Each row of a before or after table is a point. One or more steps were done to the points. Then noise was added and the rows were shuffled. The steps act on how far a point lies along the listed directions, d1 being the first. Write out the steps. A step turns or swaps two directions, mirrors them in a line or flattens them onto one, adds a multiple of one to another, or multiplies one. Angles are multiples of 10 degrees, from the lower direction toward the higher: turns from -170 to 170, lines from 10 to 170 but not 90. Use the fewest steps. Two steps may share a direction if one is a turn and the other turns, adds or multiplies; they go together, in the order done. Otherwise the lowest direction goes first.
In the rows, zero is written as 128.

Directions:
(1): [164 117  85]
(2): [117 179 106]
(3): [171 151 159]
Before (13 x 3):
[[106 102 146]
 [ 99 113  84]
 [147  74 133]
 [116 126  50]
 [ 98 122 125]
 [123  67  62]
 [ 96 112 150]
 [142  71 120]
 [114 135 161]
 [ 93 114  60]
 [135 116 177]
 [ 89 138 126]
 [136  93 160]]
After, 13 rows:
[[146 125  88]
 [151 178 185]
 [126 183 184]
 [151 113 153]
 [152 172  93]
 [166 122 113]
 [160 212 141]
 [137 104  86]
 [140  95 119]
 [153 160 164]
 [164 108 122]
 [154 124 141]
 [147 163  84]]
Steps: turn d1 and d2 by 120 degrees; multiply d3 by -1

Directions:
(1): [148 170 153 173 119  87]
(2): [ 83 183 137 126 144 162]
(3): [141 160 124  65 102 103]
(4): [ 75 105 160 129  86 108]
Before, 8 rows:
[[ 68 171 132 125 121 145]
 [136 160 101 123 134 114]
 [187 146  98 155 175 147]
 [100 136  99 105 102 163]
 [197 132 123 159 145  80]
 [189 117 144 212 130 110]
 [ 89 150 122 138 112 110]
 [ 39 110 151 104 105 138]]
After, 8 rows:
[[115 161 126 130  76 106]
 [157  67  95 125 159 198]
 [124 114 115 159 127 108]
 [ 65 131 142 133  93 112]
 [ 85 137 113 140 124 129]
 [172  78  95 160 175 145]
 [170  54 104 122 118 111]
 [ 66 193 153 104 122 124]]
Steps: turn d1 and d3 by -110 degrees; swap d2 and d4

Directions:
(1): [162  94 101 146 138  89 176 171 154]
(2): [164 169 151 109  72 110 166 129  94]
(3): [ 95 144 136 146 151 182 184 159 104]
(4): [189 114 144 165 119 176  94 152 119]
(5): [156 148 138 105 138 164 155  95 197]
(6): [ 98 133  92 169  60 144 128 126 159]
Before, 14 rows:
[[139 145 122 142 130 189 173 130 180]
 [125 148 161 103 156 131 132 132  96]
 [ 82 105 113 108 173  61  93 161 117]
 [106 124 143 135 130 109  90 112  84]
 [158 135 138 106 145 129 123 134  99]
 [ 88  99 128 108 165  94 100  96 103]
 [174 100 126 161 147 170 164 171 163]
 [ 83 146 156 121 157 126 115 147  84]
 [143  90 132 166  99 169 171 168 158]
 [128 118 140 139 145 150  96 126  98]
 [ 88  86 101 124 142  88 125 141 154]
 [186 121 122 132 134 143 138 123 139]
 [163 118 110 163 118 183 144 127 185]
 [174 136 111 149  77 160 182 162 173]]
After, 14 rows:
[[169 149 125 174  62 240 144 150 183]
 [127 106 131 131 154 111 109 133  98]
 [200 107 144 163 144 219 116 143 181]
 [103  97 124  87 165  47 124 100 101]
 [121  93 103 112 124  86 125 123 176]
 [159 136 147  96 166 128 134 140  93]
 [126 146 129 158 121 231 106 113 168]
 [166 125 123 175  89 222  96 107 179]
 [ 75 122 138 110 187  79 134 164  94]
 [146  94 134 179  92 214 139 150 193]
 [118 107 114  79 174  23 124 159 148]
 [102 115 130 129 136  59 132 128  87]
 [116 135 158  98 187 110 137 142  89]
 [196 130 141 130 137 178 120 116 127]]
Steps: turn d1 and d5 by 50 degrees; add 0.7 times d5 to d4; turn d2 and d3 by 40 degrees; multiply d6 by 1.6

Directions:
(1): [ 81 110  81 107 167 103 179  99 140 160 127]
(2): [ 88 148 146 160 115  79 138 163 123 119  60]
(3): [141 117 125  71 153  79  86 105  92  89 110]
(4): [153 106 119 159  79  93 158  73 151  86 133]
(5): [164 112 116  86  84  91 124 164 162 180 121]
Before:
[[ 88 130 136 177 137 133 154 114 144 144 124]
 [120 109 142 115 139  95 118  91 115  96  91]
 [127 138 148 129 142 136  91 114  92  92 136]
 [130 121 147  65 162 111  87 124  97 112 123]
 [150 142 143 106 120 106 109 151 113 110 116]
 [109 138 139 193 111 171 144 110 135 104 118]
 [  7 167 143 194 187 130 174 138 107 126  68]
 [ 91 131 159 197 124 134 134 139 111 108 104]]
After:
[[169  71  66  61 114 110 168  58 183 179 195]
 [113 105  92  86 158 106 129  77 118 116 115]
 [125  83  99 102 160 125 136  78 120 132 165]
 [117 120 137 108 153 171 124 143 139 179 132]
 [ 98 140 153 164 120 171 161 159 154 167 136]
 [ 81 133 116 145 151 140 157 120 128 153 135]
 [125 150 137 148 142 169 141 134 121 120 150]
 [143  99 119  95 130  91 115  92 140 140 139]]
Steps: turn d1 and d5 by 100 degrees; multiply d2 by -1; turn d3 and d4 by -140 degrees
